Every row gives one point. The points of each table are mixes of a few directions, plus a little noise. How many directions does each table use, and how many do they share? Where both have some left over, give the other angles between the two spaces (their principal angles), to ten degrees, smallest first.

First (4 x 2):
[[-13  -5]
 [ 55  19]
 [ 36  12]
 [-78 -25]]
Second (4 x 2):
[[  7  -9]
 [ 51 -63]
 [-39  48]
 [-18  23]]
Directions: first 1, second 1, shared 0; angles 70

First (8 x 4):
[[  3 -39   6  -7]
 [ 56 -47 -37 -47]
 [-13  36 -36 -55]
 [-28 -38  37  15]
 [-36  18  42  57]
 [  7  98 -21  22]
 [ 21 -71   2 -18]
 [ -6  45   5  27]]
Second (7 x 4):
[[ 69   0  74 -49]
 [-27 -40  40  -4]
 [ -5   2 -21 -10]
 [-18  -1 -52 -43]
 [-33 -28  33  46]
 [ 50  67 -28  51]
 [-33   0 -44   9]]
Directions: first 3, second 3, shared 2; angles 70

First (8 x 8):
[[  43   23  -17  -55   64    6  -15  -12]
 [ -10   18  -33    9  -19  -24   -4   -1]
 [ -71  -13   82    6 -115    1  -34   44]
 [ -26    2   69   14   53   55   15  -27]
 [ -27  -13  -56   30  -13   19   41  -17]
 [  37  -42  -38  -23  -32   -5    5   28]
 [  38    6  -23  -23   59   10    8  -17]
 [  20   21   14   43    6  -60  -18    2]]
Second (10 x 8):
[[   9   25   21  -39   23   -8  101   38]
 [   8   15   14  -27   16   -9   66   19]
 [   6   46    3   13   -1    8   30   67]
 [   1   46  -11   39  -15   17  -16   67]
 [   2  -31   11  -35   17  -14   30  -44]
 [  -5   -9  -14   32  -18    8  -66   -9]
 [  -2  -83   13  -54   21  -24   -2 -121]
 [  -7   20  -19   56  -26   19  -73   30]
 [   1   10    0    2    0    3   10   15]
 [  -8  -45  -15   19  -14    1  -84  -66]]
Directions: first 5, second 2, shared 0; angles 60, 90

First (11 x 11):
[[  5  -8 -20 -11   8  11  13  -9   9  17  -8]
 [ -6  -3   7  -1   0   0 -10   3   0  -8   5]
 [-15  30  69  42 -27 -38 -42  31 -31 -57  25]
 [ 28  18 -25   8  -1  -3  47 -10  -6  31 -20]
 [  0 -51 -74 -61  37  52  23 -34  46  54 -19]
 [-15 -24  -8 -23  12  17 -19  -4  16  -1   5]
 [ -9  36  68  47 -30 -42 -33  31 -35 -53  22]
 [-26 -69 -50 -70  39  56 -22 -24  51  24   0]
 [ 20   4 -30  -4   5   7  38 -13   3  31 -18]
 [-14   4  30  11  -8 -11 -29  13  -8 -29  15]
 [ 31  63  34  61 -33 -48  34  17 -45 -10  -7]]
Second (8 x 11):
[[  21    4    5    4   24   62   11  -22   15  -67  -18]
 [  11    2    2    2   13   33    6  -11    8  -35  -10]
 [   4    1    1    1    5   13    2   -5    3  -14   -4]
 [  -5   -1   -1   -1   -5  -14   -3    5   -4   15    4]
 [ -37   -7   -8   -7  -42 -111  -21   39  -26  121   33]
 [ -17   -4   -4   -3  -19  -51   -9   17  -12   54   15]
 [  32    6    7    7   37   96   17  -34   22 -104  -28]
 [  -9   -2   -2   -2  -11  -27   -5   10   -7   30    8]]
Directions: first 2, second 1, shared 0; angles 80

First (11 x 14):
[[  28   15   20  -11  -27    1  -45   -1   48  -19    5   19  -14  -31]
 [  -7  -36  -57 -105    3  -65 -112   70   59   16   35 -121   54  -53]
 [  -6   -5   -2   -7    0   -1    0    6   -5    1   -3   -1    4   -1]
 [ -13  -11    8  -13  -10    9    6   15  -14   -7  -13   19    0   -3]
 [  20   25   12   45    6   10   21  -38    5    0    5   18  -19   15]
 [   0    5  -19   23   27  -10   19  -19  -11   18   13  -31    6   20]
 [   1    9   24   26   -9   23   30  -15  -17  -11  -15   47  -19   11]
 [   5    7   -2   20   10    1   14  -16   -5    6    4   -3   -3   12]
 [   1    9   25   25  -11   25   30  -14  -17  -12  -17   52  -20   10]
 [ -24  -19  -17  -13   15   -6   16   16  -28   12   -2  -23   17   12]
 [  -6    1   10   11   -3   13   20   -4  -16   -4  -10   24   -7    8]]
Second (10 x 14):
[[-51  -7   8 -10 -12 -18  -3  19  21  15 -16   5  -4  -4]
 [ 82 -18 -37 -52 -40 -14  36  20 -92 -31 -13  21  33 -22]
 [  0   9 -10  16  -3 -39  26 -19  15  22   0   5   5  -9]
 [ 12   6 -12 -16 -22  27 -33  24 -44 -27  -9 -43 -19  37]
 [  0 -25  29  -4  47  36   3  -7  28  -3  21  47  23 -36]
 [-44  -2   3   6  12 -10  -7   5  26  20   0 -17  -3   7]
 [ 17   7   8  10  27  65 -46   0 -13 -27  20 -40 -19  36]
 [-39  -8  10 -12 -19 -25   9  15  21  13 -19  27   1 -19]
 [ 34   7  12   4 -16   0  17 -15   2 -12  -3  47  -1 -23]
 [-11  33 -11  55  26 -22  -2 -40  37  31  20 -52 -19  33]]
Directions: first 3, second 5, shared 2; angles 80
